Rows are points. To make a cloud, some directions were put in groups of two or more. Within a group, all points are equally far from the middle, so they leave a hole (a ring in 2 directions, a hollow ball in 3). The other directions are filled evenly. Then the cloud was stretched, turned, moved and blurred a little. How many holes are there, and how many directions does each take, smallest first?
In the rows, 128 means zero.

Cloud (14 x 2):
[[157 183]
 [ 94 155]
 [123 185]
 [112  99]
 [104 107]
 [ 99 165]
 [132  91]
 [164  99]
 [163  99]
 [144 188]
 [151 186]
 [146 188]
 [125 187]
 [140 188]]
Holes: 1 (2)

Cloud:
[[129 132 175 160]
 [101 129 142 130]
 [138 126 167 170]
 [168 115  97 147]
 [107 150 125 105]
 [ 94 158 186 163]
 [174 110 132  94]
 [ 85 134 204 130]
 [102 131 156 223]
 [193 207 147 112]
 [103 184  68 191]
 [163 176 178  98]
 [143 150  43 169]
 [103  92 152 127]
 [100 102 132 151]
 [140 180 107 124]
 [124 150 139 176]
 [111 172 170 148]
 [ 88 140 142 134]
 [142 126 123 178]
 [187 190 109 116]
 [188 177 150 115]
 [171 125 123 152]
 [120 183 162 121]
 [151  62 143  98]
 [142 182  85 107]
 [ 97 130 223 155]
 [147 210 144 152]]
Holes: 0

Cloud:
[[133 174 138  78  96 112]
 [116 186  77 152  94 130]
 [184  86 130 162 111 116]
 [174 146 103 136 158 203]
 [202 148 163 148 139 136]
 [112 166  73 132 150 118]
 [128 139 153 185 152 120]
 [106  65 152  96 160 115]
 [ 64 110 111 101  78 100]
 [ 74 102 166 111 178 147]
 [205  95 137 152 124 133]
 [175 144 176 106 100 101]
 [135 117 130  74  79  95]
 [ 75 163 188 129  92 143]
 [122 188  87 101  89 134]
 [126 162 145  68  81 154]
 [125 150 199 114 139 191]
 [130 143 193 142 162 185]
 [149 142  89  90  66 172]
 [100 167 195 119 103 170]
 [159  69 164 148 101 188]
 [107 121 113 184  60 126]
 [ 76  95 178 117 167 156]
 [161  80 175 139  89 188]
 [131 183  82 105 122 117]
 [138 154 189 148 124 200]
 [170 137 194 125 157 187]
 [ 75 110  97 110 129  85]
 [114 153 109 158 120 207]
 [137  74 143 175 147 150]
 [144 181 180 136 102 110]
 [186 134  74 104 135 132]
 [ 82 113 185 124 171 164]
 [154 153 139  75 131 105]
 [156 138  87  81  88 111]
 [127 149 140 191 130 110]
 [147  71 147 155  93 191]
 [146 160  92  98  80 190]
 [161 107 147 159  43 125]
 [ 89  99 126  95  87  83]
 [129 145 112  81 178 182]
 [139  68  89  84 153 150]
 [ 90 155  93 173  74 149]
 [112  85 165  75  80 157]
 [ 84 131 180 169  84 162]
 [183 138 121 134 100 213]
 [114 100  95 168 159 173]]
Holes: 3 (2, 2, 2)

Cloud, 87 rows:
[[199 131 139  71 117 153 107 106  76]
 [141  82 169  84 147  77 179  75 158]
 [125  79 108 170 137 139 180  84 104]
 [167 161 161 146 130 159 170 149  89]
 [158  87 130  95 122  90 111  16 131]
 [111 139 207 119  78 141 150 144 152]
 [109  95 146 155  94  70  75 100 108]
 [127 176  82  99 150  71 131 122 106]
 [104  79 115  77  94 167 128  49 101]
 [150  77 133 106  70 132  93  88  54]
 [161 144 154 144 122 184 167  76 157]
 [200 123 136 125 144  83 112  80 166]
 [128 176  94  62 137  98 177 117  99]
 [147 156 189 119  73  77  95 130 105]
 [113 174 103 150 101 175  91  99  96]
 [ 86 121 122 156 104 134 198 140 118]
 [181 161 107 143 105 162 124 154 113]
 [108 130 184 119 191 120 157 123 113]
 [196 112 163 144  95 120 128 151  84]
 [ 84 111 169 173 112 109  86  83 116]
 [186  94 112 145 157 119 124 152 112]
 [167  91 112 111 109  67 169 110  62]
 [195 128 104 124  68  72 116  84 112]
 [109  89 149 133  79 101  87 113  64]
 [ 80  97 116 161 141 138 111  87 105]
 [181 133 109 127 111 180 101  91  67]
 [ 96 149 170 109  63 101  81  80  79]
 [150 108 189 161 106 115  83 117 152]
 [116 189 115 114 152 131 107  38 126]
 [114 165  97  66  89 140 107 136  90]
 [107 143 194 175 109 117 108  83 159]
 [ 72 128 140  99 167 141 112  61 124]
 [184 145 173  83 129  56 106 100 135]
 [139 157 166 100 167 138 106  29 108]
 [164 155 155  75  83 173 180  70 145]
 [ 91 151 137  54 115 115 139  91 192]
 [118 141 145  88 182  82  80 113 119]
 [103 144 136  61 176  83 149 138 128]
 [167 116  91 167 144 102 165 128  72]
 [ 95 160  88 113 127 178 109  64 114]
 [159 167 161  84 183 145 160  96  94]
 [161  81 192 138  91 138 186 120 105]
 [110 170 170  87  80 150  94  53  81]
 [162  83 172 102  41 131 126  62 132]
 [174 105 178 133  91  61  98 127 110]
 [151 109  67 114 163 102 104  72 100]
 [147  84 118  89  93 145 128 160  78]
 [ 92 157 173 116  77 101 119  72  56]
 [103 134  79 125 171 133 170  72 106]
 [175 150 161 136 165 137  74 112 114]
 [152 152  94 115 161 179 168  98  79]
 [118 173 164 129 127  73 130  61  68]
 [147 100 110  82  79 179 179  69 141]
 [132 144  84 155  71  72 122  96 144]
 [102 169 128 134  43 155 110  98 139]
 [130 163 158 150  64 124 208  95 112]
 [114 172 113  84 107 167 147 153  83]
 [118 163 115 134  86  72 179 115 165]
 [189  98 128  90 108 157  95 119 140]
 [114  70 166 102 101 170 144  95 159]
 [164  97 100 116 103  71 155 100  52]
 [143 173 179  54 113  78 149 124 108]
 [145  90 176  51 145 113 178  57 112]
 [ 82 114 148  57 104  99 145  76  69]
 [122 141 160  44 114 122  76 128 120]
 [115  89 102 144 167  94 155 119  86]
 [178  88 131 138  86 153 119 130 151]
 [101 180 133 135 135  85 101  54 157]
 [127 188 141  80  74  91 118 132  92]
 [104 166 120 117  74 113 155 119  47]
 [152 117 191 137  56 132  88  58  96]
 [111 150 147 103 162  51 122 140 113]
 [110 166 157 140  73 109 120 168 139]
 [193 132 163  90  69 160 137 112 141]
 [176 157 132  86 164 136 201  88 133]
 [179 111 158  87 100 156 114  92  45]
 [145  82 155  68 112 150 114  78 175]
 [142 158  95 160 124  91 151  46  71]
 [163 110 103 119 146 184 160  91  69]
 [167 121 160 113 179 163 135  75  77]
 [109 147 141 130 140  55  89 132 159]
 [113  99  97  65 102 110  89  49 122]
 [156  90 167 147  64 161 169  53  86]
 [149  89 143  37 128 106 141 116 170]
 [155  86 139  56 101  62 158 124 133]
 [140 194 145  54 119 121 138 112 170]
 [166 109 171 135 107 166 125  91  43]]
Holes: 3 (3, 3, 3)

Cloud, 108 rows:
[[116 189  99 140 110 126 117  96 155]
 [161 129 115 130 128 121  91 120  57]
 [110 188 112 182  94 117 118 159  96]
 [ 84 211  87 176 118 122 110 145 117]
 [164 144  81 112 161 143 118 181 103]
 [164  88  63 158 137 160 130 181  81]
 [153  95 143 186 102 136 154 155  61]
 [ 53  96 129 148 101 111 182  99 143]
 [105 201  84 145 121 123 109 219  48]
 [145 148  97 102  95 194 154  89 105]
 [128 181  67 180 154 124 112 115 148]
 [163 115 132  90 122 142 174 132 141]
 [150 142 144 114 131 110 177 163  95]
 [162 159  95  81 110 168 125 170 149]
 [ 97 102 122 114 102 124  78 127 123]
 [165 123 136  83 104  94 158  62 108]
 [ 58 187 132  95 163 185 131 131 150]
 [ 54  85 155 118 141 172 176 137 171]
 [161  78  92 141 142 162 142 115 113]
 [175  95 174 194 129 133 163 108  49]
 [158 186 158 204 143 121 136 191 106]
 [ 94 155  88 107 122 114 146  90  50]
 [178 171 126  89  86  75 172 136 154]
 [159 124  83 110 167 156 104 101  81]
 [116 143 127 206 172  91 165 109 147]
 [105 180 192 147 157  79 164 140 113]
 [158 176  86 108 162 172  95 123 152]
 [162 173 114 167 124 113 187  73 153]
 [113 188 181 112 119  86 173 109 177]
 [140 133 126  90 111 155 187  61  98]
 [196 192 193 123  65  78 179 123  66]
 [162 114  81  98 138 152  82 118  86]
 [130 115 200 148 147 166 166  69 100]
 [158 181 121 211  68  93 159 147 129]
 [ 78 136 144  88 147  86 179 106 182]
 [123 189 137 175  91  37  84 127 149]
 [ 86 140 117  93  93 155 141 123  65]
 [107 171 182 106 155  85 131 140 141]
 [ 58 123 165 111 135 165  79  99  91]
 [135 200  68 139 160 158 142 161 161]
 [ 77 195  92  56 129 120 131 161 127]
 [143 213 155 177  87  47 134 163  83]
 [105 131  64 169 143 137 131 119 114]
 [106 195 168 175 185  65 120 126  89]
 [183 199 106 137 141 111 142 164  80]
 [151 172 100 162  97  96 168  84 115]
 [ 92 168 128 191 103 115 138 177 145]
 [ 71 161  99 115 140  89 162 103 136]
 [ 91 151 189 159 129 153 182 158 120]
 [117 156 151  89 105 105 154 130  65]
 [150 151  76  93 143  85 106 100 134]
 [177 130  88 134  86 149 198 151 121]
 [ 69 199 166 184 154 118 196 147  90]
 [166 134  90 119 108 121 172 116  56]
 [ 98 165 181 124  92 120 160  80  69]
 [103 184  80 148  97  60 137 114 103]
 [128 104  61 120 132  65  95 148  43]
 [142 134 134 102 166 134  84 142  93]
 [151 126  90 131 133 128 198 129  57]
 [131 169 151 170 137 116  98 215 109]
 [102 182  80 133 103  69 121 145  47]
 [123  81 159 142  88 150 172  78  71]
 [ 86 101 146 244  98 140 171  85  73]
 [ 73 169 106 117 170  87 122 185 126]
 [113  81 127 116 165  78 200  94 137]
 [140 112 112 147 170 105 107  92 115]
 [131 106  73 153 130 109 195 101 103]
 [ 70 141  90 177 129 163 198 141  61]
 [ 63 117  98  92 152  86 155 152  96]
 [ 97 141  76 158 202 136 124 101  65]
 [ 46 191 112 134 110  65  91 130 129]
 [120  93 140 107  98 124 128 170  70]
 [169 101 115 147 101  97 151 109 102]
 [ 84 186 102  95 149  90 138 107 126]
 [142 136 105 194 144 157 168  83  61]
 [136 163  66 171 131 136 150 107 103]
 [128 156  94 183 156 125  96 131 131]
 [111 111 125 104 134 155 174 180  54]
 [ 92  86 100  99 132 141 217 180 127]
 [160 154 155 151 117 164 120 159 107]
 [173 156 164 130 183 176 118 124  95]
 [106 117  69 123  82 144 131 120 146]
 [148 170 142 184  96  50 146 170 103]
 [ 86 164 179 122  60  98 115 183 142]
 [161 113  65 176 164 110 143  83  83]
 [101 192 105 190 102 130 178  92  59]
 [ 77 154 116  89 180 107 138 126 100]
 [162 124 176 152 110 118 119 181 151]
 [ 87 115 157 144 128 164 118 174  67]
 [ 80 126 147 164 139  81  88 157  39]
 [ 89 143 169  94 113  89 139  93  88]
 [132 190 105  54 139 112 135  75  86]
 [ 84 174 153 126  86 118 188 158 103]
 [137 191 161 135 151  83 221 167  65]
 [172  87 120  70 132 140 137 145  79]
 [ 91 128 127  89 127 136  85  93  94]
 [ 61 114 110 159 197  71 198 128 104]
 [ 82 176 131 192 146 116 160 137 104]
 [ 69 139 136 198 104  97  92 129  96]
 [123  91 107 102 100 169  79 174 101]
 [135 106 176 106 107  71 129  90 169]
 [167 144 107  88 179 135  93 139 148]
 [ 58 218 152 118 147 168  95 104 117]
 [ 89  78 152 150 103 130 164 111  92]
 [101 141 143 160 122  71 103 142 130]
 [148 163  68 172 113 146  81  96 108]
 [168 136 153 102  58  99 159 135 164]
 [ 83 133 151  76 129 152 148 170  97]]
Holes: 0

Cloud:
[[154 104 155 108 145 127 160 187 143]
 [186 164  74 120 143 147  44 197 131]
 [ 96 109  93 147  79 135 175 131 165]
 [ 84 182 113 118 122  49 166 156 123]
 [111 142 107  78 132 123 163 164 142]
 [ 65 158  38 172 106 102 158 123 161]
 [108 155 159 107 138 119  58  88  95]
 [112 119 118 180 155 127  52 148 172]
 [ 92  99 185 217 123 103 145 176  62]
 [ 68 162 124 138 161 109  51 120 127]
 [141 157  52 199 145  63  57 186  76]
 [105  75 160  67 132 128 152 124 122]
 [115  88 142 154  92 114 100  38 107]
 [120 174 111 146 102 125 110 131 102]
 [137 133 158 205 107  89 112 206  72]
 [119 108 147 143 184  66 110 113 120]
 [145 109 162 169 175 101 125 105 115]
 [ 55 112 138 145  98 108  75 108 216]
 [114 144 121 114 145 160 150  83 114]
 [102  89 156 124 146 131  67  96 106]
 [110 120 110 179 153  95 106 226  88]
 [ 87 113 157 122 129  83  98 110 159]
 [ 80 126  89  96 193  73  78 155 140]
 [118 120  80  92 149 142 190 174 143]
 [ 82  96 153 190 111  74 144 106 164]
 [104 133 162 176 122  42 134 164 135]
 [105 139  86  74 170 103 108 137 144]
 [119 156  89  81  92 155 118 116 116]
 [ 98 149 152 165  74 117 132 118  71]
 [153 112 154 120 158 157  83  98 183]
 [176 136 168 183 166 135 157 156 140]
 [ 53 148 115 123 126 117 190  91 149]
 [100 114 122 155 110  85 186 167 126]
 [146 102 115 172 184  81 115 138  85]
 [ 81 124 106 139 155 104  89 109 124]
 [ 78  73 114 138 156  79 134 108 206]
 [106 106 171 122 160 146 112 143 181]
 [113 148 167 145 180 159 132 175 144]
 [ 85 105  51 136 186  25 154 125 135]
 [ 84 150 133 167 180 109  67 131 145]
 [123  99 182 116 103 142 123 187 138]
 [ 49 142 112  73 163 117  88  84 172]
 [ 72  97 107 148 101 145 222 111 133]
 [ 40  99 100 119 108  72 142 126  83]
 [145 164  82 102 112 132  43 169 171]
 [190 144 122 193 122 101 148 141  52]
 [121 164 158 151 171 122 123 140 107]
 [143 146  40 144  82 118 114 171 153]
 [ 64  60 144 146 114 116 196 117 134]
 [132 160 138  87 124 138 153  76 196]
 [134 147 119 100 111  64 136 121 153]
 [ 87  98 120  64 112  97  94  61 154]
 [ 40  79 124  89 149 114 129 148  99]
 [ 69 134  94 125 148  47  51 177 116]
 [119  66 126 166 125 120 160 189 209]
 [ 93  94 134 119 106 110 181 175 147]
 [138 161  74  78 159 101  93  83 171]
 [139  79 127 150 160 171 117 170 168]
 [135 158 118  98  83 141 131 164 151]
 [132 150 124 134 155 124 149 214 180]
 [ 75  62 155 161 117 122 148 192 134]
 [ 94 101 150 144 100 123 153 175 121]
 [ 77 168 180 194 117 178 142 162 143]
 [ 76 150 101 152 143 143  11 192 173]
 [ 43 166 104  94  94 117 115 138 175]
 [130 134  74 119 147 114 154 100  93]
 [158 137  76 167 112  73  86 140  73]
 [ 83 133  99  70 119 144 187  87  78]
 [152 124 131  92 150 145  77 159 183]
 [103 112 119 138 115 147 121 159 145]
 [ 76 146 151 132 146  65  96  76  90]
 [153 101 143 146 140 107  85 216  90]
 [119 119 122 135 147 171 140 184 170]
 [155 120 143 147 151  93  79 138 185]
 [205 123 188 133 106  73 126 149  82]
 [140 121 173 109 138  67 137  85 134]
 [129  87 204  83 137 142 179 136 118]
 [ 91 157  90 142 173  39 120 124 151]
 [112 148  77 120 130  62 102 100 148]
 [161 150 140 124 121 151 137 138 178]
 [128 129 106 134  74 108 176 151 137]
 [ 36 132 105  93 135 167 184 171 174]
 [121 137  65 183 129 132  72  89 101]
 [ 96 129 149 197 133  96  99 101 131]
 [ 98 140 178 133 125  32 137  98 118]
 [ 97 161  97  95 133 116  35 165 185]
 [ 95  65 159 157 144  85 218 152 137]
 [ 52 114  73 121 104 142 105  76 133]
 [157 124 107 133  77 148  70 143  92]
 [155 144 153 179 150 100 127 153  80]
 [ 94 124  74 163 143  93  47 200 101]
 [ 67 116 122 176 120  89 125 116 203]]
Holes: 0

Cloud (108 x 9):
[[169 136 184  70 172 178 108  98 125]
 [120  47  86 162 154 139 157 123 130]
 [169 145 157 115 125  72  85 126  86]
 [ 80 119  68 149 146 133 132 132  48]
 [145 118 159 115 168 109 191 135  90]
 [192 101  83  75 134 171  86  84 138]
 [135 181  88  66 150 138 100 124  80]
 [151 111  57  81 117 165 177  96  90]
 [176 105 168 127 161 198 125 102 174]
 [114 100 162 160 204 157 152 112  67]
 [ 97  82  56 126 180 138 132 129 139]
 [ 54 135 159 125 202 123 104  75 139]
 [119  94  83 138 110 191 157 143 168]
 [171 130 134  38 156 166 157 114  85]
 [150 124 187  52 152 103 136  79  83]
 [126 137 141 132 183 188 173  97 173]
 [159 148 108 164 158 180 119 132  68]
 [155 145 136 130 197 109 151 104  39]
 [151 153 145  63 136 137 163  95  53]
 [102 148 153 163 171 113  95 182  84]
 [ 94 134 108 150 225 135 161  90  96]
 [ 73 142 159 141 123 122 103 165 129]
 [230 123  92  92 154 173 117 159  66]
 [ 85 156 126 163  99 141 100 142 115]
 [154 155  63 101 113 118 110  80 117]
 [166  50 133 122 219 188 147 138 142]
 [194 136  97 118 107 110 133 109 167]
 [154 204 114 132 184 118 164 164  90]
 [158 169 119  98 111 183 168 167 149]
 [110 152  84  93 192 138  83  87 134]
 [175 175 119  90 166  59 128 133 120]
 [161 213 113 175 163 164 112 145  93]
 [177 118 102  64 122 188 154  79 111]
 [132 150 163 174 196 198 114 118 120]
 [161 145 150 170 175  91 106 160  71]
 [153 176 204 114 151 121 136 129 155]
 [105 163 115 176 122 177 150 157 117]
 [154 125 106  82 108 129  70 154  80]
 [163 114 100  84 153  55  95 116  89]
 [126 199 156  68 207 119 100 105  77]
 [ 43 155 115 163 137 147 132 109 149]
 [ 90 134 162 135 184 115  99 161  47]
 [184 184 155 143 151  77  83 127 126]
 [126  97 122  60 151  96 156  79 137]
 [186 174 150  69 176 177 159 114 142]
 [ 66 142 113 154 167 124 165  96 169]
 [119 152 105 130 201 201  95 140 130]
 [178 167  60 157 143 157 137 178  98]
 [113 165 143  64 182 164 167  80 127]
 [157 106  39 118 116 104 128  93  87]
 [151 140 166  98 162 227 116 159 147]
 [137 106  91 163 111 182 128 103 109]
 [100 120 143 119 120 203 145 100 107]
 [135 121  93  70 151 172  80 113  74]
 [101 172  81  74 121 136 143 133 164]
 [168  78  73  83 174 138 177  94 141]
 [175 124 118  98 162 157  77 191  96]
 [ 88 144  98 117  86 110 173 127  97]
 [154 146 162  64 138 104  88 152 109]
 [ 76 179 127 127 175 167  79 113 102]
 [ 79 218  75  96 164  87 104 128  78]
 [140 100  94 140 116 192 172 104  87]
 [104  83  52 133 157  94 156 136 111]
 [ 92 117 209 102 158 171 139 117  81]
 [184 126 169  57 174 119  94 124  92]
 [137 158 166 162 163  97 178 146 112]
 [163 114 114 156 130 192 112  91 135]
 [ 94 174  97  92 173  45 139 137 131]
 [109 100 122 156 158  52  97 129  58]
 [105 162  67 150 200 136  92 106 129]
 [110 141  90  81 177 170 158 156 102]
 [215 173 130 113 188 115 164 124 145]
 [104 106 108 149 131 145  85 176 118]
 [124 142 153 112 226 179 153 151 124]
 [ 93 172  93  89 192 144 132 149  87]
 [ 98 110 176 116  89 120 136 147  84]
 [108 162 147 106 245 128 108 101  93]
 [ 91 142 118  73 135 158  80 134  94]
 [178 129 132 167 132 145 129 175  62]
 [ 78 175 128 137  96 109 158 142 136]
 [193 180 158  85 162  96 124 120  91]
 [122 152  61  73 146 122  84 100 127]
 [104 134  93  69  70 100 126  90  82]
 [180 143 135  88 100 102 140 144  75]
 [174 162 122 124 120 179  68 172 118]
 [196 134  66 117 102 167 123 138  78]
 [201 187 112 101 135 164 153 137  98]
 [178 140  86  85 212 176 140 125 101]
 [129 176 169 175 120 137  99 181 139]
 [134 141  64 130 128 132 171  79 121]
 [104 129 171 119 225 105 108 141  70]
 [126 114 125  79 155 126 156 183 123]
 [116 117  70 163 155  65 141 114  96]
 [178 156 141 112 116 155  90 145  67]
 [ 27 193 141  97 139 120 113 141 130]
 [ 81 193  99 156 139 137 179 138  93]
 [ 94  95 207 130 135 125 123 147  70]
 [ 94 160 111 123 103 118  73 101 120]
 [128 127 204 113 175 139  86 151 101]
 [165 116  91  86  94 195  97 116 151]
 [111 134 157 132 147 149 174 178 111]
 [128  76 149 147 204 143 151 116  39]
 [113 114 119 100 100 101  66 124 109]
 [152 102 199 112 142 160 142  85  84]
 [109 143  94 134 204 151 183  91 109]
 [158 146 126  64 174 157 129  74 167]
 [171 137 164 135 157 117 171  94 115]
 [140 110 131  73 167 108 143 169 141]]
Holes: 2 (3, 4)

Cloud:
[[181 133 114  69 122 117 141 114 152]
 [ 87 126 161 131 119 209  65 126 124]
 [150 172 218 137 100 195 155 134 121]
 [ 77  76  89 100 116 155 109  83 182]
 [104  82 167 152 189 137  89 153 140]
 [123 113  67  95 151 176  88 118 104]
 [113 150 128 152 167 168 125  90 177]
 [ 59 144 135 100 151 181 137  88 107]
 [138  64 143 106 116 125 139 124 147]
 [104  88 205  80 125 160 112 138 159]
 [184 103 132  82 142 180 112 195 112]
 [198  93  71 174 150 105 170 132 129]
 [182 104 113 182 116 114 145  78 121]
 [140  76  90 182 111 127 166 118 146]
 [169 142 120  84 167 156 135  95 116]
 [190 139 194  93 206 128 100 127 116]
 [125 113 137  75 123  95 165  97 137]
 [125 137 131 121  96 177  83 153 124]
 [139 101 138 173 159 182  81 148  86]
 [185 118 107 122 146 105 180 102 113]
 [111 132 167 144 167 182  65  75 182]
 [128  83 161 181 112  82 181  87 137]
 [180  27 135 116  93  92  81  87  91]
 [161 159 124 162  86 179 136  65 185]
 [173  77 191 171 152  87 183 103 125]
 [110 118  94 106 146 176 183 124 181]
 [108  79  92  50 115 123 157 165 108]
 [ 96 146 150  85 132 141 191 117 112]
 [179  98 135  85  94 109  88  87 105]
 [ 82  49 107  94 162 182 144  57 165]
 [114 128 104 108 134 147 143 135  65]
 [146  87 151 104 122 140 242 112 156]
 [118 107 154 154 153  62 140 129 122]
 [194  35  98 103 123 184 124  80 114]
 [188  63 127 167 132 167 148 163 148]
 [136  96 124 112 170 140 103  90 176]
 [166 167 125 159 151 139 180  76 134]
 [172 120 118  85 169 123 132 101  92]
 [156 141 104 127 146 218 142  67 118]
 [167 119 104 164  89 132  87  72 140]
 [118 161 127 166 132 218 119  72 143]
 [137  69 133  69  97 176 145  72 148]
 [194  79 186 134 118 205 104 144 122]
 [135 134 149 133 145 109 139  54 203]
 [205  86 117 107 189 117 151 113 116]
 [106  81  64  53 107 183 104  69 172]
 [ 69 140 145 126 177 129 111  94 129]
 [114 114 131 130  62 170 106 143 164]
 [151 121 137 135 160 155 141 113  68]
 [ 76 143 122 119 127  93 171  59 200]
 [175 141 171  93 207 238 115 108 152]
 [102 148  83 119 115 114 162  61 189]
 [ 97 174 168  85 123 173  97 169  92]
 [119 109  70 140 139 110 172  99 139]
 [136 121 104 151 146 150 178  25 130]
 [109 157  84 190 128 142  56 105 155]
 [125  67 148 113  98 202  43 162 155]
 [125  81  97 118 146 179  90 101 144]
 [159 106  83 106  97 123 137 129 156]
 [181  73 105  99 142  97 121  47 152]
 [ 77 165 146 139 121 181 137 101 143]
 [ 86  74 154 178 139 199 111 113 144]
 [136 166 165 137 150 106 110 136  64]
 [107  72 141  98  73 145  86 123 130]
 [145  31 153 135 155 177 100  84 126]
 [134  93 144 113  99 167 123 110 172]
 [155  85 147 107  85 113 121  44 129]
 [121 144 131 159 238 139 131  94 109]
 [107 103 157 120 178  60 155 107 102]
 [ 98 138 110  74 218 114 162 101 166]
 [135 106 142 117 128 223 105  82 107]
 [145  51 146 146 127  75 116  85 153]
 [109 133 130 204 150 168 108 114 158]
 [203 113 157 117 128 162 106 125  92]
 [105 117 116 196  87 179 151  68 161]
 [ 98 121  79 128 144 196 186  91 166]
 [179 129 107 169 160 125 113 100 151]
 [135 110 142  62 184 135 134  54 177]
 [112  50 101 162 151 172 136 128 142]
 [ 96  87 167 171 147  78 142 115 185]
 [169 130  97 142 167 148  68 130 139]
 [144 165 114 190 159 144 134 126  89]
 [ 91 161 100 122 160 194 227  99 166]
 [182  54 125 127 154 110  79 117 140]
 [133  91 175  89 146 127 137 148 109]
 [198 103 112 119 173 109 123  65  90]
 [193 109 162 135 207 132 121 154  99]
 [161 108 179 120 208 146  94 156 114]
 [193  60 100 106  80  98 139  91 178]
 [123  84 165 200 152  75 183 119 155]
 [ 84 103 115  93  95 119 120  25 136]
 [171 102 154  87 155 138 156 140 105]
 [120 123 110  95 142 150 117  81 179]
 [128  90 153 160 151 105 167  89 112]
 [169  71 167 163 120 123  77 170 169]
 [152  87 138  83 145 155 164  73 193]
 [ 82 125 100 111 151 200  99  83 117]
 [132 129 152  77 110 138 178  59  69]
 [173 132 188 169 209 133 122 163 128]
 [169 175  97 113 140 140  87  92 111]
 [100 131  62  76 147 103 100  85 109]
 [137 120 128 186  99 183 116 100 108]
 [152 115 176 115  91 148 121  94 104]
 [164 149 162 198 136 174 141  96 147]
 [155 144  89 107  99 167 113 156 184]]
Holes: 0
